Each point is reached from the start by the listed moves, each made 0, 1 or 2 times, or once backwards (-1), plus a little noise. Say if it took an odd or an even number of moves. Then give how often each move was made.
In the rows, 128 means zero.

Moves:
(1): [168 110 126 115]
(2): [138 148 141 135]
Start: [130 135 132 151]
Points:
[101 173 148 170] => even (-1, 1)
[230 140 154 140] => even (2, 2)
[130 133 133 152] => even (0, 0)

Moves:
(1): [148 122 123 117]
(2): [127 148 125 123]
(3): [140 153 170 127]
(4): [140 133 123 149]
Start: [128 136 135 111]
Points:
[177 170 113 100] => odd (2, 2, 0, 1)
[106 164 138 117] => even (-1, 1, 0, 0)
[119  91  96 117] => even (0, -1, -1, 0)
[142 219 215 136] => odd (-1, 1, 2, 1)

Moves:
(1): [132 120 107 104 102 129 126 127 114 143]
(2): [140 143 134 127 143 127 137 111 137 143]
(3): [106 121 150 133 132 122 114 136 140 135]
(4): [146 118 138 140 132 121 126 136 129 127]
(5): [118 117  92 131 153 123 106 123 127 118]
(6): [131 133 127 131 143 126 134 136 118 136]
(7): [129 115 123 129 123 125 145 130 127 135]
(8): [124 134 101 128 135  99 137 105 111 135]
Start: [112 136 126 152 119 116 105 128 126 138]
Points:
[ 85  57 120 129  53  94  98 172 109 181] => even (2, -1, 2, 1, 0, 0, 2, 0)
[ 96 132  48  88  56  98 105  87  91 167] => odd (2, 0, 0, -1, 0, -1, 0, 1)
[108 134 172 199 120  47  99 119 122 122] => even (-1, -1, 1, 2, -1, -1, -1, 2)
[ 96 100  86 213 230  14  97  67 153 165] => even (-1, 2, 2, 2, 2, -1, 2, 2)

Moves:
(1): [133 131 131 119 106 146 143 118 103 125 135 114 140]
(2): [131 149 156 133 117 131 145  88 118  99 123 152 137]
(3): [104 137 132 111 144 130 113 170 106 143 140 141 143]
(4): [162 129 132 122 107 138 113 123 141 116 136 137 153]
(5): [151 126 143  96 141 126 148 128 149 121 132 145 116]
(6): [141 134 140 142 147 137 127 133 140 107 138 125 106]
(7): [100 156 123 118 129 107 135 118 105 114 141 137 144]
(8): [127 129 112 130 151 114 109 120 108  98 129 138 124]
(9): [147 128 111 135 118 128 148 119 106 151 100 112 155]
(10): [160 100 150 129 119 139 153 108 162 115 143 123 131]
(11): [122 119 106 127 119 140 137 144 114 127 125 117 134]
Start: [123 144 148 125 129 129 132 124 144 150 122 119 128]
Points:
[ 53 178  65  35 171  88 163 136  12 100 112 151 135] => odd (1, 0, 0, -1, 2, -1, 1, 2, 0, -1, 2)
[127  54 141 132  75 174 195 121 211 168 116  70  88] => odd (0, 0, -1, -1, 0, -1, -1, -1, -1, 1, 2)
[ 56 202  75 107 240  88  88 225   9  98 165 127 162] => odd (0, -1, 2, 0, 0, 2, 2, 2, 1, 0, 1)
